Each row of a before or after table is a point. The points were changed in one or more steps. Then noise was added and the rows were shuffled. The steps act on columns, c1 being the first. Name the steps. A step turns or swaps two columns, mirrors them in a line or flattens them onto one, adds a multiple of one to another, or multiplies or shifts one. Angles are multiples of 10 degrees, from the lower column toward the higher: turns from -170 to 170, lines from 10 to 170 but not 90. Use the fewest steps. Two steps may share a column if one is a turn and the other turns, adds or multiplies; they go together, in the order done. Otherwise the lowest column goes first.

Before (14 x 2)
20  -16
-19  -9
-3  -11
-25  11
-35  22
7  2
1  26
11  2
20  53
34  -14
24  -14
-36  21
-13  56
11  -16
After (14 x 2)
7  5
5  -33
-16  24
-6  -23
-23  42
-7  113
15  -29
4  6
15  -25
-2  52
-13  -16
26  -33
20  107
-28  44
Steps: multiply c1 by 0.7; multiply c2 by 2

Before (12 x 6)
16  46  -19  38  -15  39
-9  -62  -12  14  34  36
-3  37  50  -49  7  -34
-5  10  16  -49  16  33
-33  41  -30  -26  -18  -34
-40  53  19  -42  17  23
-38  18  49  -46  -58  21
-9  16  12  -19  5  12
0  3  -20  1  20  25
22  51  -4  32  7  15
-43  -31  0  -49  38  34
-1  17  -26  -44  36  47
After (12 x 6)
16  16  -3  -7  9  58
25  54  -35  -11  -13  47
-10  -36  -11  36  60  12
55  -14  -29  -13  -59  49
-27  33  -5  8  23  65
14  17  -8  -4  -4  22
-8  48  21  33  -20  -14
-22  32  12  55  -36  -4
50  36  5  -58  -11  15
6  -8  -44  -5  48  59
-19  13  -4  20  15  15
-25  27  -38  -42  -36  -2
Steps: mirror c1 and c3 in the line at 50 degrees; turn c2 and c5 by -30 degrees; turn c4 and c6 by -50 degrees

Before (13 x 11)
2  -7  -14  36  9  39  -14  -18  6  -8  -5
-22  12  -2  -34  -6  -9  -12  -10  6  -22  26
-38  33  6  51  -22  -9  -9  6  -12  -11  11
-14  31  6  9  -22  16  -12  16  1  2  0
-19  -33  8  -20  -14  -27  -31  6  20  17  16
-4  -6  -7  18  11  -1  -25  31  -11  8  14
15  16  -6  -15  5  -5  -15  -17  20  22  -13
27  9  14  30  -8  -18  -7  -36  27  -14  25
-10  -8  30  2  -6  -4  -8  -9  10  -17  -4
-2  -1  -1  -17  4  -2  -51  -28  -3  -29  14
-5  -13  -8  13  -27  -40  12  10  -25  -3  26
-29  -13  15  31  -18  18  -24  -21  -41  -15  48
6  -5  11  26  15  -20  -11  -23  13  14  19
After (13 x 11)
-4  -16  7  10  32  3  -24  -5  -28  9  34
-2  10  0  -14  -27  0  -51  -9  -8  -30  35
14  -29  30  23  -17  -23  -14  -12  15  -8  -11
-8  18  4  28  12  -21  -11  23  2  2  -1
19  -12  -25  30  -36  15  -7  2  68  -13  63
-39  -7  -3  60  3  -5  -10  23  -30  -12  27
-11  -7  -26  -4  -10  -15  -7  4  26  -17  -10
-27  -13  -15  -36  4  12  -32  15  50  18  40
-24  30  0  -19  -11  1  -12  4  15  -22  64
13  22  1  -1  -16  11  -14  -8  49  21  -33
-21  -29  1  15  -24  -31  -25  14  -103  -15  121
-1  -20  -20  16  -21  13  -10  -19  32  14  48
-18  -18  -12  1  5  36  12  28  -62  -3  65
Steps: turn c1 and c6 by -20 degrees; turn c3 and c6 by -150 degrees; turn c2 and c4 by 40 degrees; turn c5 and c8 by -80 degrees; multiply c9 by 2.5; multiply c11 by 2.5

Before (13 x 14)
49  -17  -10  61  -13  -31  -3  31  -34  34  21  2  5  -34
-1  -57  25  29  -28  -15  -4  17  -40  45  -24  10  -23  -21
-6  -4  35  -21  5  -11  20  49  -7  -26  20  23  16  -13
-38  -21  -69  -24  -79  -3  54  -40  -40  23  1  -7  -18  -3
-32  -12  37  29  -19  -5  17  -14  -40  55  -21  65  -4  8
18  8  2  -15  -29  53  46  -56  -11  1  -44  43  0  6
-42  -25  36  14  -19  44  5  -7  -2  63  25  -2  15  -3
-21  -43  -19  30  -13  15  25  -12  9  -56  -57  -2  37  42
12  -21  -10  75  14  -36  -10  9  -20  1  -1  -42  -32  -29
-10  -13  -30  13  -31  -4  36  28  -24  -2  -36  52  3  -75
7  -11  -18  26  -34  0  -17  41  -27  21  -2  56  -39  -41
34  33  4  1  -7  33  -22  -9  -70  -44  -2  -11  33  5
20  -41  19  32  20  -8  -6  -2  15  -29  27  50  25  -68
After (13 x 14)
6  -14  -36  -11  -30  -10  7  29  -26  -35  -30  37  3  -45
-54  -21  1  14  -80  26  -13  -16  -40  -58  -69  1  -17  76
25  32  -2  25  -7  -29  39  -25  -71  28  3  1  33  14
18  -6  20  5  5  31  29  45  -7  -17  35  1  16  -18
-24  -42  -57  -7  -14  -43  60  -1  10  -14  -18  -1  38  56
-36  -11  -22  -23  -21  -25  -51  3  -41  -28  35  62  -5  28
57  -19  20  -64  -14  -34  -33  3  -33  -4  -11  0  4  -21
15  -40  27  -28  20  -25  27  -13  14  11  19  56  23  -89
15  -22  0  -77  13  -45  -4  2  -19  10  -10  -41  -31  -42
27  -11  -2  -17  -34  -26  -25  32  -27  12  -18  40  -40  -6
-40  -25  26  26  -20  -51  -61  14  -1  -16  36  -10  14  17
-12  7  -45  50  -28  -28  7  -57  -10  -46  1  71  1  36
8  -56  -23  -29  -29  -17  -46  15  -41  -3  25  2  -23  6
Steps: turn c1 and c8 by -30 degrees; add -0.5 times c8 to c12; swap c3 and c11; turn c4 and c6 by -130 degrees; multiply c6 by 1.3; add -1 times c5 to c14; mirror c7 and c10 in the line at 140 degrees
